Every row gives one point. The window is the flat piece filled in between its corners: a triangle in 3 columns, a solid with four corners in 4, and so on. A path goes straight from each point to the next, and from the last back to the first. After which points does the path pass through the window?
In the rows, 128 means zero.

Window (4 x 4)
[[167 108  73 119]
 [ 86 128 195 166]
 [ 80 143 130 159]
 [174 150 105 101]]
Path:
(1): [ 53 103 178 120]
(2): [133 128 122 102]
(3): [164 160 142 164]
(4): [169 131  92 132]
(5): [157 117  89  98]
(6): [108 122 143 114]
(7): [133 140 157 187]
(8): [179 125  85 145]
(9): [130  90  72  78]
(10): [140 117 105  87]
(11): [185 146  92 140]
(12): [ 98 147 165 201]
Through the window after points: 2, 4, 6, 8, 10

Window (8 x 8)
[[173 181 124 132  96  92  98 144]
 [102 198  85 168 115 160 100 106]
 [ 73 102 127  42 142  58 131 134]
 [ 72 155 170 122 131 106 154 138]
 [176  33 137 149 174 104  74 154]
 [178 146 131  90 109 140 178  62]
 [118 101  85  73  75 160  25 138]
 [129 106 122 189  99 128 194  94]]
Path:
(1): [123 106  97  71 139 136 165 168]
(2): [121 135 155  94 112  67 119  59]
(3): [ 91 106 129 110 122  91  69 121]
(4): [ 94 102 108 106 131 112 120 183]
(5): [160 145  91  98 114 136 149 201]
(6): [132 135 146 133 119  82  98 106]
(7): [117 143 141 159 104 128 100  89]
(8): [131 146  95 153 119 158 155 157]
(9): [153 138  95 121 126 179 162 172]
(10): [132 133 132 138  89 112  84  92]
(11): [114 127 147 141 111 108 124  98]
(12): [149 132  95  91 125 146 176 172]
Through the window after points: 1, 5, 11

Window (11 x 11)
[[131 165 179 157 138  98 143  58 146 136 127]
 [157 182 162  94  51 170 104 136 131 123 187]
 [ 86 176 176  51 114 187 107 116 172 105 175]
 [122 163  77  94 103 196  92 121 121  63 126]
 [107  89 104 164  83  60  88 109 131 124 110]
 [160  95 160  58 100 161 125 144  73 143 118]
 [ 98 175 196  98 122 209 121 164  88 143 171]
 [181 132  67 118 152 105  36 152 160  75 150]
 [158 124  68 142 110  46 124 161 159 128  86]
 [162 115  61 127 160  21 138 119 116 136 185]
 [151  65 148 121 118 175 171 151 113 138 158]]
Path:
(1): [137 123 127 119 117  76 103 125 139  73 132]
(2): [159 125 105 133 114 119 116 101 146 144 145]
(3): [141 111 119  96 125 167  98 142 132 170 155]
(4): [151 120 117  91 104 125 126 168  91  56 144]
(5): [138 121 107 119 110  71 111 123 112  79 182]
(6): [163 141  93 117 137  92 134 127 134 174 156]
(7): [144 145 149 123 120 133 124  88 138 162 152]
(8): [129 151 168 119 118 117 131 109 125  99 124]
Through the window after points: 5, 7
